Each row is a point. A path goes straight from each point to the next, and from the last back to the first. The post is the endless flat space through its rows: a point in 2 columns, a line in 3, a plane in 4, and so on, so that a path can go around it. How many times does the path go around the post? Going back the other way cancels.

Post:
[[-29, -14, 6],
[8, 4, -35]]
Path:
[[-5, -3, -59],
[-45, -4, -39],
[-50, -48, -24],
[18, -42, -18],
[-12, -8, 6],
[0, -20, 8],
[5, -17, -53],
[-29, -38, -36],
[-27, -27, 6],
[28, 3, 12],
[4, -46, 4],
[-16, -23, -29],
[-4, 13, -46],
[-25, 22, 5],
[22, 19, 3],
[28, 1, -15],
[-36, 19, 27],
[-34, 23, -60]]
Times around: 0

Post, 7 rows:
[[9, -5, -4, -4, -2, 14, 11, -28],
[-29, -2, 4, 17, -16, -7, -44, 60],
[1, 19, 30, 28, -9, 8, 12, 19],
[3, -11, 23, -4, 0, 17, 23, 18],
[-32, 15, 3, 5, -10, -43, -15, 49],
[2, -6, 2, -21, 36, 9, -13, -42],
[3, 3, -6, 15, 18, 19, 14, 12]]
Path (21 x 8):
[[0, 17, 35, -5, -16, -20, 15, 44],
[15, 1, 0, 40, 0, 15, -24, 28],
[-8, -20, 32, 26, 42, 35, -16, 27],
[-17, 2, 4, 21, -14, 37, -4, -13],
[-6, 1, 15, -22, 0, 20, 11, 31],
[7, 13, -4, 16, -16, 2, 8, 36],
[-3, 1, -8, 16, 26, -39, 8, 24],
[-25, -19, -15, 7, 1, -10, 17, 22],
[-29, -10, 9, 8, -12, 13, -1, 36],
[-5, -15, -35, 17, -15, -1, 38, 16],
[9, 9, -27, 21, -4, -20, 25, -14],
[21, 50, 23, 38, 17, 10, -37, 14],
[-3, 34, -27, -20, -1, -6, 57, 9],
[-28, -9, -20, 0, -20, 18, 0, 10],
[-24, 37, 9, 48, 5, -13, -26, 19],
[-26, 34, -2, 25, -24, 12, 0, 30],
[-5, 11, -32, -33, 11, -11, -20, 16],
[31, 4, 25, 8, -14, 14, -5, -1],
[-3, 6, 23, 36, 8, 1, 1, 8],
[-29, -5, 2, -11, 38, -7, 11, 3],
[-6, 17, -5, -3, 6, 7, 12, -1]]
Times around: 2

Post (13 x 14):
[[-20, 5, 22, 3, 13, -28, 5, 8, 4, 36, -2, -16, 4, -1],
[1, 5, 5, 2, -1, 13, 0, 34, -22, 19, -5, 5, -11, 10],
[-7, -11, 10, 10, 0, 20, 3, -16, 0, -11, -4, 0, -4, -34],
[-25, 3, -1, -6, 17, -2, -11, 9, -21, -11, 13, 4, -30, 10],
[45, -38, 27, -24, 39, -32, 29, 17, -1, 3, -20, 32, -21, 24],
[-1, -11, 5, -2, 22, 7, 3, 3, -13, -24, 24, 6, 9, -4],
[1, -10, -12, -3, -5, -8, -4, 8, 33, -16, -6, 3, 1, -13],
[15, -15, 13, -13, 8, -6, -1, 7, -24, 26, 8, 4, -29, 9],
[-10, 7, 23, -9, -9, -19, 8, 18, 12, -15, 16, -5, -2, -3],
[4, 16, 5, 5, 14, 6, -20, 7, 14, -28, 35, 12, -48, -20],
[10, -11, 20, 3, 5, -20, -1, 14, -13, -9, 1, 9, 12, 4],
[-17, 7, 3, 17, -24, 18, -6, 15, -6, 23, 3, 18, -4, 11],
[-12, -6, 34, 10, -13, -2, -15, 31, 9, 13, 6, -15, 3, 15]]
Path (28 x 14):
[[-2, 6, 15, -2, 41, -17, -10, -12, -1, -23, 39, -14, -19, -8],
[12, 11, 23, 15, 2, -19, 25, 5, -5, 23, -3, 3, -1, -13],
[21, -20, -41, -23, 3, -22, 19, 20, 7, -9, -2, -3, -17, -6],
[10, 1, 6, -3, 37, 2, 2, 30, 8, 1, 2, 5, -32, 13],
[-3, 6, 2, -26, -3, -22, 5, 26, 14, -15, -15, -10, -22, 3],
[9, 10, 4, 11, 14, 8, 1, 22, -2, 15, 4, 20, -18, 11],
[8, -26, 22, -2, 26, -44, 34, -21, 9, -24, 32, 32, -6, 6],
[-4, -25, 1, 10, -15, 21, -5, 24, 5, 1, -15, -23, -21, -5],
[-11, 12, 4, -14, 8, -33, -8, 21, -16, -17, 4, -7, -34, 11],
[35, -21, 22, -2, 34, -23, -18, -5, -10, -14, -8, 18, -16, 7],
[10, -10, -8, 2, 35, -5, -26, 2, -16, 16, -28, 10, -12, -2],
[21, -26, 36, -6, 13, -5, -5, -22, -10, -15, 32, -1, -16, 2],
[-5, -16, 14, 4, 8, -4, 1, 9, 26, 3, -14, -14, -6, 7],
[-14, 21, 18, -6, 13, -4, 14, -4, -13, -21, 6, 14, -11, -10],
[4, 2, 7, -4, 3, 7, -13, 44, -15, 12, -29, 1, -24, 6],
[-38, -12, 17, -7, 17, -2, 1, -10, -32, 12, -16, 10, 1, 12],
[16, -24, 12, -21, 29, 9, 17, -7, -6, -2, 16, -13, -2, 2],
[32, -13, 27, 4, 3, -17, 25, -1, -13, -13, -9, 9, -20, -1],
[22, -42, 16, 2, 21, 0, 8, 4, -5, 8, -5, 15, -34, -12],
[-15, 11, 14, 4, -16, -29, 24, 31, -4, 1, 20, 37, -17, 17],
[26, 1, 60, -9, -44, -12, 22, 34, -15, 27, -2, -3, -28, 9],
[4, 3, 3, -4, 16, 6, 10, 8, -19, 15, 10, 2, -1, 18],
[26, 7, 50, -21, 8, -1, 19, -10, -5, -7, 35, 22, -16, -4],
[-38, 17, 19, 22, -6, -3, 2, 12, 26, 1, -15, 33, -5, 14],
[37, -22, 0, -16, 22, -25, -9, -10, 9, -13, 39, -6, -3, -1],
[-14, -21, 11, -17, -22, -5, 12, -13, -6, -29, 24, 17, -22, 11],
[-24, -21, -9, 15, -4, 19, -35, 21, 9, -13, 12, -16, -16, 22],
[-15, 13, 36, 15, 8, 7, -18, 6, 4, -13, 3, -7, -7, 5]]
Times around: 0
